Every row gives one point. The window is the flat piece filled in between its corners: a triangle in 3 columns, a solid with four corners in 4, and so on. A path goes straight from each point to the next, and from the last back to the first. After which points does the path pass through the window?

Window, 4 rows:
0.8	6.1	-6.0	-1.8
-2.0	-0.4	3.0	0.6
4.1	3.6	-2.8	5.3
-1.2	-2.7	1.0	-2.9
Path:
(1): -1.1	3.4	-7.3	3.6
(2): 1.7	6.0	-3.7	-4.3
(3): 1.0	6.6	1.8	-2.1
(4): -0.9	-1.6	-2.1	-2.1
(5): -5.0	0.7	-1.6	-0.6
(6): 4.5	3.6	0.4	-3.0
(7): 2.1	7.8	-2.2	-2.4
(8): -0.4	1.8	-3.9	3.7
Through the window after points: 1, 3

Window:
-0.2	2.6	-3.0	2.5	3.1	0.1
-7.9	-1.2	-4.6	-1.6	-5.7	-1.8
-1.0	2.9	8.1	2.0	-4.3	-5.3
10.8	-4.2	2.3	4.2	-2.5	0.2
-0.6	0.1	4.6	3.6	-0.5	2.4
3.7	2.3	3.2	-0.3	1.1	2.4
Path:
(1): -1.5	-0.8	0.2	0.4	2.2	-3.5
(2): 1.4	2.0	1.3	4.0	-2.3	0.0
(3): -2.3	3.2	6.5	6.3	-6.9	1.1
(4): 1.0	1.1	6.0	-2.0	0.4	-7.9
(5): -6.1	1.8	0.7	-4.0	4.8	-2.5
(6): 1.0	-0.5	0.5	5.6	-4.8	2.4
(7): -0.5	1.6	-0.5	0.3	-4.0	-0.1
(8): -3.5	1.1	-0.5	0.9	0.3	-4.1
(9): -0.6	-3.2	-1.8	0.9	2.8	-2.1
(10): 4.6	4.6	1.7	2.0	-4.6	5.3
(11): 1.8	5.9	-1.6	6.0	-4.2	-0.3
(12): 2.0	-4.7	3.6	1.2	-1.4	-1.5
Through the window after points: 3, 5

Window:
-2.9	-0.4	0.7	-1.2	-1.3	-0.5
-2.2	1.9	-1.6	0.4	0.1	6.1
-0.1	-4.8	-0.7	-4.0	1.5	7.3
2.2	4.0	0.7	1.9	0.4	-1.9
1.9	-6.3	4.6	8.9	-5.7	-6.6
-0.3	4.5	5.5	1.8	-0.5	0.3
Path:
(1): -0.2	-3.0	1.9	5.8	-8.2	-0.4
(2): 3.2	-6.0	4.3	1.7	6.8	-4.8
(3): -5.3	0.6	-1.7	4.3	3.0	5.6
(4): 0.7	0.3	0.0	-2.2	-1.7	4.1
(5): -1.0	-0.9	-1.5	-3.3	-7.5	-3.5
(6): -0.3	-4.9	4.3	5.7	1.8	2.6
(7): -0.7	-5.1	-1.7	7.8	2.5	-3.9
(8): 2.3	0.5	5.3	1.5	-4.5	0.2
(9): 1.3	-3.2	0.2	-2.3	-5.2	1.7
(10): 0.2	0.0	2.7	3.6	2.8	-1.6
(11): 1.8	-3.3	0.2	5.8	3.1	0.7
(12): -1.4	3.2	1.5	0.4	-3.8	2.6
(13): -0.4	1.0	1.6	-1.8	-3.1	6.4
(14): -2.8	1.0	-3.7	-0.7	6.8	0.3
(15): -0.6	0.3	-1.3	4.1	4.3	-5.1
(16): 1.0	0.1	3.6	1.0	-5.4	0.5
Through the window after points: 1, 3, 15
